Rows are points. Each copy is the shape, with its points in the same order, stretched, turned, moved and blurred by noise. Say if it was mirrored as well.

Shape (5 x 2):
0,-26
3,34
-38,30
11,47
5,-63
Copy 1 (5 x 2):
19,16
-29,-45
-61,-8
-36,-64
56,53
Copy 1 is: mirrored
Copy 2 (5 x 2):
-26,20
37,4
14,-35
51,7
-60,36
Copy 2 is: mirrored
Copy 3 (5 x 2):
-22,-27
-12,47
-39,52
3,58
-20,-73
Copy 3 is: only turned

Shape (8 x 3):
-16,39,24
-74,37,31
27,25,-8
11,-20,-32
-3,-49,24
-19,-12,-46
30,-63,48
-14,-1,54
Copy 1 (8 x 3):
-21,8,-26
-46,34,22
1,-42,-33
22,-40,29
62,41,46
-11,-51,53
105,49,25
35,51,5
Copy 1 is: only turned
Copy 2 (8 x 3):
13,41,-3
-17,77,-24
29,-15,8
0,-35,-2
-29,-9,26
-8,-19,-30
-25,-21,62
-13,40,25
Copy 2 is: only turned
Copy 3 (8 x 3):
-46,-16,41
-10,-12,74
-65,7,-25
-14,24,-74
47,-36,-37
0,42,-69
38,-79,-39
2,-50,41
Copy 3 is: mirrored

Shape (9 x 3):
4,12,24
31,-41,44
31,20,-19
40,54,17
28,89,-25
25,2,24
5,-16,24
2,-25,42
2,26,-33
Copy 1 (9 x 3):
-39,-3,23
-11,8,93
-9,56,3
-74,51,8
-69,67,-55
-33,21,44
-13,-5,45
-20,-23,64
-1,31,-28
Copy 1 is: only turned
Copy 2 (9 x 3):
1,32,5
77,6,-2
-16,8,46
-31,60,56
-91,58,76
19,25,17
31,12,-6
45,16,-19
-40,1,28
Copy 2 is: mirrored

Shape (8 x 4):
12,21,-72,-12
46,-30,-67,-19
62,-27,4,21
14,-16,35,13
-32,20,-1,30
-45,3,18,38
45,-12,20,-11
-50,-36,-35,-46
Copy 1 (8 x 4):
39,-64,10,3
35,-65,-1,-57
-27,-34,22,-34
-24,18,14,-1
-25,0,-3,51
-45,21,-20,52
10,-1,34,-28
55,31,-43,-24
Copy 1 is: only turned
Copy 2 (8 x 4):
84,-68,-2,-7
77,-73,19,52
37,15,-19,57
-18,46,-8,2
29,56,-17,-27
10,99,-6,-30
-13,-10,-7,11
12,-24,93,-19
Copy 2 is: mirrored
Copy 3 (8 x 4):
32,-15,68,-78
55,22,10,-82
83,27,-16,-3
27,-1,-16,28
-5,-15,63,10
-21,-8,50,33
48,-7,-27,-1
-69,-6,9,-55
Copy 3 is: only turned
